Each row is a point. Before rounding, the points of a table are all equally far from one centre. They may lie mostly on one side of it. Write the centre, to within rounding.

Points (5 x 2)
[[ 3.3 -1.3]
 [-7.3 -0.8]
 [ 1.1 -4.9]
 [-1.4 -5.9]
 [ 3.0 -2.5]]
Centre: [-2.0 -0.6]

Points (15 x 9)
[[ -5.9   3.8   3.6   0.5  -0.2   1.2   7.6   2.4  -0.4]
 [ -5.3   3.1   4.0   2.4   1.1   4.1   5.2  -1.7   7.0]
 [ -5.2  -2.5   3.5   2.6  -2.0   1.3   6.8   1.0   5.6]
 [ -3.7   2.7   6.9   0.8  -2.3   3.2   4.6   3.0   4.0]
 [ -4.6  -0.3  -2.6  -6.6  -0.5  -2.6   3.7  -0.3   3.8]
 [ -4.1   0.4   7.1  -0.6  -4.2  -1.0   1.3  -1.2  -0.8]
 [ -6.0  -0.9   7.9  -1.1   2.5  -0.7   1.3   4.8  -1.2]
 [ -2.7   3.8   0.5  -6.2   3.6   0.4   0.9  -6.2   0.2]
 [ -4.8   2.8  -0.3   0.2   5.2   5.4   1.3   3.8  -1.3]
 [-10.3   2.6   3.8   0.5   1.4   0.2   4.6  -0.2   2.1]
 [ -4.4   5.5   3.1   3.6   0.6  -0.7   4.8  -2.5   2.5]
 [ -3.8   1.0   4.1  -5.6   6.4  -1.5  -1.6  -0.3  -2.8]
 [ -1.9  -0.3   6.3   0.0   1.1  -6.2   0.6  -1.8   4.4]
 [ -1.2   2.2   2.0   2.9   2.8  -1.0   3.6   4.3  -3.1]
 [ -7.1   5.1  -1.6  -1.4   0.4  -0.9   1.3   1.4   2.1]]
Centre: [-2.5 -0.5  2.6 -1.6  2.5  1.2  2.5 -0.5  2.0]

Points (25 x 20)
[[ 1.5  2.7 -0.6  0.9  1.7 -4.4  6.8 -0.9 -3.6  0.3  2.1  5.4 -0.8 -0.6
   0.1  5.1 -4.3  2.7  1.8  0.8]
 [-8.1  6.9 -4.7 -1.5 -3.2 -3.5  6.3 -0.2  1.6  4.2  2.6  4.7 -0.2 -0.5
  -3.5  3.9 -1.4 -0.2 -1.4  4.7]
 [-2.5  2.5 -1.1 -0.7 -0.3 -1.3  6.3 -0.5  0.7 -2.2  7.9  3.2 -4.5  2.3
   1.1  5.4 -0.9  0.7  3.1  3.7]
 [-8.8  0.9 -5.1 -2.9  4.6 -2.8  0.1 -0.9  1.9 -0.6  1.7  7.6 -1.7  2.3
  -1.0 -0.1 -1.1  1.8 -5.2  4.1]
 [-2.3  1.1 -3.1  1.6 -1.0 -2.0  7.5  2.4 -4.2  3.7  2.4  9.2 -3.9  0.4
   1.3  5.8 -1.7  0.9  4.4  0.6]
 [-7.2 -0.3 -4.2 -1.7  3.5 -0.9  5.2 -0.4  1.6 -0.6 -0.4  6.5 -4.7 -1.7
   3.2  0.5 -6.0 -0.5  0.7  2.8]
 [-6.6  3.6 -3.7  2.2  0.4 -1.0  5.1  1.3 -3.1 -3.4  8.4  4.8 -6.6  2.0
  -3.1  3.2 -4.9  0.6  1.0 -1.1]
 [-1.8  3.1 -4.6 -1.3 -3.4 -1.9  5.4 -5.6 -0.2 -4.2  4.8  4.5 -2.0  0.5
  -0.6  0.8 -5.7 -0.5  2.2  1.1]
 [-3.8  0.7 -4.2 -1.5 -0.9 -6.1  5.5  1.5  1.1  1.8  4.3  7.1 -2.2  1.3
  -0.4 -0.4 -1.7 -0.7  3.2  5.9]
 [-4.6  1.7 -2.7 -1.0 -4.2 -5.5  4.5  1.6  0.8 -3.6  7.0  3.1 -2.0  2.0
   1.3  3.7  1.0 -1.8  3.2 -0.8]
 [-8.2 -0.7 -4.0  2.2  1.0 -5.1  1.5 -1.5  1.9  1.0  4.7  6.1 -2.1 -3.1
  -3.4  6.4 -2.3 -4.3  0.9 -0.8]
 [-5.5 -0.1 -4.3  3.3 -1.1 -6.1  1.3 -0.7 -5.2 -1.1  5.4  8.1 -0.4  1.2
  -0.2  0.7 -2.3  1.9  5.7  0.8]
 [-3.6 -0.2 -3.6  1.0 -0.9 -2.5  4.2  5.4 -1.5  1.0  7.2  2.9 -4.0  4.2
   1.1  3.0 -1.7 -4.9  4.5  2.2]
 [-2.6  0.6 -3.6 -1.4 -2.9 -6.5  4.2  2.5  0.6  3.5  6.2  3.9 -5.4  3.2
   2.2  3.2 -0.5 -1.3  1.1  2.7]
 [-5.6  0.9 -5.2  2.7 -1.9  0.9  5.5  0.5 -5.4 -4.1  6.3  4.3 -2.6  1.7
   2.6  2.2  2.2 -2.1 -3.8  4.1]
 [-4.8  2.8 -5.8  0.4 -2.8 -3.8  7.3  2.6 -0.4 -5.0  1.8  6.9 -3.6 -0.9
   0.7  1.3  0.6 -0.8  1.1 -1.5]
 [-5.5 -0.2 -1.3  1.0 -2.5 -3.2  6.6 -1.3 -2.7 -3.4  4.2  1.7 -0.1  5.4
   5.2  1.6  0.0 -3.0  3.1  2.6]
 [-1.3  4.0 -6.3 -0.7  5.2 -3.2  5.0  2.9  0.6  3.8  5.2  3.2 -0.1  3.0
   0.8  2.8  0.3  1.9 -0.7  0.4]
 [-6.3  2.8 -7.5  2.5 -2.7 -4.7  3.2  0.4 -6.4  1.2  5.0  2.7 -2.7 -0.3
  -1.7  0.5 -1.9 -6.5  0.2  3.0]
 [-3.6  0.5 -4.0  0.7 -2.5 -3.2  5.2  3.4 -2.7  2.3  5.1 10.0 -0.7  5.7
   0.3  5.5 -2.6  0.9 -0.1  5.5]
 [-7.1 -0.6 -3.4 -0.2 -2.4 -7.2  5.7 -0.2 -0.1 -1.5  2.1  1.7 -1.2  5.2
  -3.6 -1.8 -1.3  1.3  0.8  3.7]
 [-7.0 -1.3 -3.1  4.1  0.7 -2.5  9.9  0.3 -2.7  0.3  4.4  5.0 -3.0  1.1
   2.0  0.8 -1.8 -0.3  3.3  2.4]
 [-8.7  1.2 -8.8  2.1  0.1 -5.1  6.4 -0.4  0.5 -1.5  0.1  5.6  1.9  6.1
  -0.8  3.0  1.0 -1.7  0.2  0.9]
 [-7.1  0.0 -1.9 -2.4  2.4 -4.0  3.2  7.3  0.6  1.6  2.9  6.6 -3.6  0.6
  -1.6  4.4 -4.5  1.1 -2.1 -0.2]
 [-9.3  1.3 -2.9 -1.2 -0.8 -2.4  6.9 -2.1 -0.4 -0.3  5.5  2.3 -2.2  0.3
  -2.5 -2.0 -1.3 -5.3  2.1  3.5]]
Centre: [-5.2  2.0 -2.2  1.1 -0.7  0.0  1.3 -0.4 -1.9  1.1  1.1  4.3 -1.2  2.7
 -0.8  2.2 -1.5 -1.0 -0.5  0.3]

Points (29 x 24)
[[  3.9  -0.8   1.3  -6.0   1.1  -0.7  -0.6  -4.6  -0.6  -1.3  -0.1  -1.4
   -1.2   1.3  -0.6   6.2   0.1   1.3  -0.7  -4.8  -1.0  -5.1  -2.2   4.5]
 [  2.7  -0.6   4.2   1.2   4.9  -3.8  -3.1  -4.1  -2.0  -2.7  -3.1   1.3
   -2.0   5.8  -2.0   3.6  -2.5  -2.4  -3.4  -3.7  -4.0  -0.1  -2.9   6.6]
 [  6.5  -1.8   6.7  -5.8   2.7  -0.2  -1.6  -0.3  -7.1   1.3  -4.9  -5.3
   -2.8  10.5   4.2  -0.2  -3.9  -2.9  -3.2  -0.9  -2.2  -0.5   1.0  -0.7]
 [ -0.3   0.9   3.6  -0.9   5.2   2.9  -0.8  -1.5  -2.1  -5.3  -0.1  -3.9
   -8.6   7.6  -2.0   2.8  -6.1  -3.3  -1.0   2.3  -2.0  -1.4   1.9   2.3]
 [  3.0  -3.3   3.0  -4.4   1.6   1.5   2.6   0.2  -3.2   0.6   1.0   3.6
   -2.5   6.0   1.4   4.6  -2.8  -3.1   3.6  -3.5   2.5   1.0  -0.6   0.5]
 [  0.8   1.1   0.7   0.4   3.0   0.3  -1.3   3.3  -2.8  -1.4  -3.1  -1.2
   -5.6   7.0   0.7  -4.5  -2.9  -8.2  -5.2  -3.1   2.5  -3.1   0.9   2.6]
 [  0.8   1.7   6.8   0.5   3.9  -2.5  -4.1  -2.4  -7.3  -0.2   0.6   0.5
   -9.8   4.8   2.4  -0.9  -9.2  -1.1  -2.0   1.6  -2.8  -1.4   1.9   2.6]
 [  2.3   1.9   0.9  -1.1   5.1   0.3  -1.7  -0.4  -3.2  -1.4  -1.2   1.6
   -9.1   3.4  -0.8  -2.4  -7.2  -0.8   1.2  -0.2  -0.9   5.1  -2.9  -2.4]
 [  3.2   0.4  -0.5  -2.6  -0.4   2.9  -0.7  -0.6  -9.6  -4.2  -0.2  -2.8
  -11.3   3.7  -1.7   1.4  -4.8   1.3  -3.4   0.3  -1.3   1.3  -1.7  -0.3]
 [  5.3   8.1   3.3  -2.8   5.2   0.4  -1.0  -4.7  -3.6   2.2  -0.1  -4.2
   -0.3   7.2  -0.6   1.4  -1.5  -2.7   2.3   0.6  -4.7   1.3   1.0   4.4]
 [  0.1  -1.1   4.8  -0.6   1.2   1.8   0.5  -1.2  -9.1   3.3  -3.9  -5.4
   -4.5   8.1   0.3   2.9  -0.6  -1.7   2.0   3.6  -1.9   4.3  -0.3   5.3]
 [  3.3  -1.7   2.4   0.3  -0.9   2.7  -5.1  -4.9  -4.9   1.6  -2.2   5.3
   -7.0   0.7  -2.8   0.2  -3.9  -3.2  -2.3   1.5  -0.9  -0.2  -1.8   3.6]
 [ -6.3   0.9   3.5   0.2   6.8   1.7  -1.0  -5.2  -4.5  -3.3   2.0   0.8
   -3.2   8.6   0.1  -1.9  -4.4  -4.7  -4.3  -1.4  -1.6  -4.3   0.0   0.9]
 [ -1.6  -1.2   7.0  -2.2   3.9   0.5  -1.6  -2.2  -8.3  -4.7  -0.4   1.3
   -5.2   4.9  -1.3   0.4  -6.6  -2.4  -1.7  -0.5  -4.0  -3.3   1.5   4.7]
 [ -2.1   1.2  -3.0  -0.3   1.2   2.1  -1.2  -2.7  -4.0   0.2   2.0  -2.1
   -2.0   5.5   0.8   2.8   3.8  -6.3   4.0  -0.3   0.2  -2.0   0.3  -1.9]
 [ -1.0   1.0   3.5  -4.4   2.1  -1.2   2.1  -3.5  -2.5   4.8  -2.6  -3.2
   -7.6   3.2  -2.0  -1.6  -6.7  -1.5  -5.4  -3.1   2.9  -0.3  -5.9   5.8]
 [  2.9   0.9   4.0   1.1   1.4   6.4   2.4  -1.4  -8.9  -1.1  -2.3   2.0
   -5.6   5.5  -1.9  -2.3  -2.0   1.0  -4.7   1.0   3.1  -3.4   1.2   6.2]
 [ -1.2  -0.4   7.7  -4.6   2.5   3.4  -2.3  -3.9   0.7  -2.0  -1.3  -6.9
   -1.0   2.7   1.3  -1.1  -3.2  -0.4  -1.0  -6.3  -3.8   2.5   1.4   2.9]
 [  0.6   1.7   1.0   0.4   1.6   0.6  -2.1  -4.8  -3.1   2.2  -0.7  -3.1
   -2.0   7.0  -3.7  -4.2  -3.7  -8.7  -1.8  -5.6   0.9   0.7  -2.8   4.2]
 [  1.3   2.1   0.0   2.0   3.6   0.3  -0.7   0.9  -4.6   2.6   1.3  -5.3
  -10.9   3.7  -1.8  -0.6  -5.0  -3.3  -1.3   1.8  -4.2  -4.3   2.0   1.6]
 [ -0.1   5.5  -0.1  -2.1   6.1   1.9  -0.6  -2.2  -3.5  -1.7  -2.5  -3.6
   -0.4   3.6   1.1   3.6  -3.9  -3.7   0.4  -6.2  -0.4  -5.7  -3.0   2.7]
 [ -2.2   2.1   2.0  -3.5   4.7  -5.7  -5.3   2.1  -5.5   2.2  -4.3  -3.2
   -5.6   5.5  -0.5   0.3  -5.6  -1.6  -5.2  -0.6   0.7  -0.3  -4.7  -0.9]
 [ -1.4   3.3   2.9  -0.9   2.7   4.4  -0.5   1.4  -6.8   4.3  -2.5  -0.5
   -5.3   6.9   1.2  -1.3  -8.6  -1.5  -0.2   2.6  -0.1  -5.5  -4.0   0.9]
 [  2.5  -1.2   4.7   4.1   2.7   1.6   0.5   1.2  -7.1   2.3  -2.1   3.4
   -6.9   5.3   3.5   1.4  -8.0  -1.3  -2.2   2.2   2.9  -1.9   1.7   2.6]
 [ -0.7   0.4   4.2  -3.1   6.7   3.0   1.8  -2.3  -5.2  -2.3   1.4  -2.7
   -4.4   6.7  -3.2   3.5  -4.5   0.0   1.6   2.6   3.5  -3.5  -1.7   2.2]
 [  4.9   3.7   1.6  -1.3  -3.3   4.4   2.9  -6.2  -2.8   2.5   0.5  -2.3
   -0.7   8.3  -1.8  -3.6  -4.1  -2.5  -0.1  -2.9   2.6  -1.5  -0.3   6.1]
 [  3.0   0.0   0.5  -0.5   3.2   3.4   1.8  -2.5  -4.1   1.4   0.8  -5.8
   -4.3   4.8   0.7   0.9  -7.8  -4.7  -6.5  -1.3   1.2  -7.4   5.5   1.0]
 [ -0.9  -1.5  -0.4  -5.8   1.1   5.0  -6.5  -3.8  -9.1   1.9   0.8  -4.2
   -3.9   3.5  -4.0   0.5  -3.2  -1.3  -3.2  -2.2  -1.4   1.7  -3.5   0.3]
 [ -1.6   3.9   2.2  -1.4   8.6   0.4   1.3  -2.5  -4.2   3.2   3.0  -7.0
   -8.7   7.3   2.7   2.3  -2.5  -3.0  -5.5  -3.8   0.4  -1.7  -1.5   3.3]]
Centre: [ 0.8  1.3  1.9 -1.1  1.2  0.3 -0.3 -3.0 -4.0  1.2 -0.4 -1.9 -2.9  4.5
  2.1 -0.3 -2.1  0.0 -3.4 -0.6 -0.6 -0.2  0.1  0.8]
